Rows are points. Each copy is the shape, with its points in the same order, stretched, turned, moved and blurred by noise. Some copies are also mirrored. Which?
In the rows, 128 means zero.

Shape, 9 rows:
[[110 124 172]
 [ 79 146 164]
 [144 122  74]
 [124 118 100]
 [179 122 114]
 [153 167 166]
 [145 136 149]
 [119 120 150]
 [129 103 149]]
Copy 1 (9 x 3):
[[136 152 165]
 [ 90 163 163]
 [147  88  79]
 [138  99 110]
 [190 118  87]
 [151 190 110]
 [157 150 123]
 [141 136 146]
 [158 121 151]]
Copy 1 is: only turned
Copy 2 (9 x 3):
[[141  82 144]
 [162 102 170]
 [127 186 118]
 [142 154 118]
 [ 95 138 114]
 [ 89 106 183]
 [114 115 140]
 [134 105 132]
 [131 107 113]]
Copy 2 is: mirrored

Shape, 9 rows:
[[ 99  99 101 132]
 [129 142 109 113]
 [ 99 177  88 119]
 [156 103 123 113]
 [112 100 153 122]
 [156 120 157  89]
 [105  98 143 170]
 [125 130  95 165]
 [104 158 135  95]]
Copy 1, 9 rows:
[[151  79 155 151]
 [127 130 147 108]
 [ 95 127 190 116]
 [172 122 108 115]
 [138 101  93 149]
 [137 132  77  97]
 [150 116 121 200]
 [158 133 180 163]
 [ 88 117 128 111]]
Copy 1 is: mirrored
Copy 2:
[[124  93 134 133]
 [146 142 133  90]
 [153 140  81  89]
 [132 139 168 102]
 [158 131 158 151]
 [168 163 183 105]
 [110 136 131 184]
 [ 91 131 108 119]
 [183 153 120 114]]
Copy 2 is: mirrored
Copy 3, 9 rows:
[[159  98 134 144]
 [153 141 113 111]
 [198 178 113 144]
 [108 109 100  94]
 [122 104 168 106]
 [ 96 120 124  57]
 [119 107 182 156]
 [142 144 123 174]
 [167 153 144  93]]
Copy 3 is: mirrored
Copy 4 (9 x 4):
[[ 99 142 129 174]
 [117 157 155 130]
 [109 170 190 135]
 [129 144 110 139]
 [102 109 122 151]
 [118 126 110 100]
 [123  98 128 187]
 [142 152 149 173]
 [ 97 135 164 117]]
Copy 4 is: only turned

Shape, 11 rows:
[[149 115 114 148 164 130]
 [137  90 144 155 171  98]
 [ 79 172 117 130 151 133]
 [ 93 161 124 142 151 170]
 [112 182 137 140  94 103]
 [142 185 149 132 122 100]
 [ 86 140 127 107 150 129]
 [148 121 105 147 159  99]
 [114 180 150  94 113 108]
 [147 124 113 149 157 126]
 [ 87 134 119 108 125 151]]
Copy 1:
[[119  91 154 132 109 104]
 [144 110 150  83 117 116]
 [144 122 142 160 185 158]
 [126 124 164 174 143 162]
 [139 167 106 159 169 123]
 [122 168 130 148 170  86]
 [124 123 142 124 179 167]
 [134  86 133 125 130  89]
 [105 174 124 133 199 127]
 [121  95 147 139 114 102]
 [112 124 134 141 153 182]]
Copy 1 is: mirrored
Copy 2 (11 x 6):
[[160 123  77 157 110 148]
 [175  87 109 161 105 123]
 [ 99 149  79 144 118  74]
 [ 95 157  75 137  84 103]
 [118 191 129 153 159  68]
 [126 175 131 180 162  85]
 [ 95 119 110 124 120  98]
 [171 121  83 166 134 132]
 [ 79 159 157 152 169  87]
 [162 133  80 163 109 137]
 [ 83 134 112  95 120 113]]
Copy 2 is: only turned
Copy 3, 11 rows:
[[132 146 103 132 157 121]
 [152  89  98 146 156 114]
 [164 141 162 179 142  96]
 [165 165 152 182 145 123]
 [158 124 169 144  90  83]
 [166 133 165 110 111  90]
 [145 117 157 180 160 115]
 [123 135 113 132 160  92]
 [157 114 188 122 118  98]
 [138 149 112 128 154 115]
 [127 130 154 178 133 133]]
Copy 3 is: only turned
Copy 4, 11 rows:
[[169 126 170 132 125 119]
 [154 151 152 136 126  73]
 [159 176 147 153 150 162]
 [157 173 155 151 114 165]
 [143 116 106 187 147 142]
 [120  97 145 189 151 132]
 [140 181 133 134 145 143]
 [179 118 162 132 146 113]
 [101 126 117 169 155 146]
 [174 120 166 136 128 124]
 [150 171 110 129 127 154]]
Copy 4 is: mirrored

Shape (11 x 8):
[[151 165 149 131 138 107 144 160]
 [158  94 140 104 127  88 116 158]
 [117 101 139 107 129 123 142 136]
 [173 101 105  88 162 136 141 121]
 [128 112 165 145 112 157 112 136]
 [124 108 131 113  79 157 101 127]
 [188 169  96 155  98 129 149 112]
 [114 171 155  88 143 137 114  90]
 [127 121 161 129 159  98 102 143]
 [186 136 134 133 146  98 146  95]
 [120 130  83 138 159  98 160 163]]
Copy 1, 11 rows:
[[157 140 145 158 134 113 116 100]
 [147 104 106 141 184 100 106 122]
 [128 130 119 142 148 133 148 134]
 [168 115 118  94 180 146 138 124]
 [117 127 123 158 141 147  88 146]
 [115 102  84 150 119 154 102 166]
 [153 122  84 108  87 155 101  84]
 [ 94  89 159 145  95 145 136 120]
 [122 131 156 140 159  97 112 123]
 [132 120 122 109 147 137 121  63]
 [164 171 120  96 134  92 163 126]]
Copy 1 is: only turned
Copy 2, 11 rows:
[[144 173 151 121 163  94 175 161]
 [162 155  95 107 123 121 219 151]
 [159 125  97 139 105  89 159 145]
 [175 111 102 133 144 131 185  78]
 [108 104 110 121 116 122 131 182]
 [123  92 120 107  80 136 124 152]
 [112 166 186 158 142 174 157 113]
 [101 119 161  95 142  60 129  89]
 [126 162  92 104 153  97 172 148]
 [105 160 146 157 153 130 208 100]
 [196 204  95 168 150 122 137 117]]
Copy 2 is: mirrored
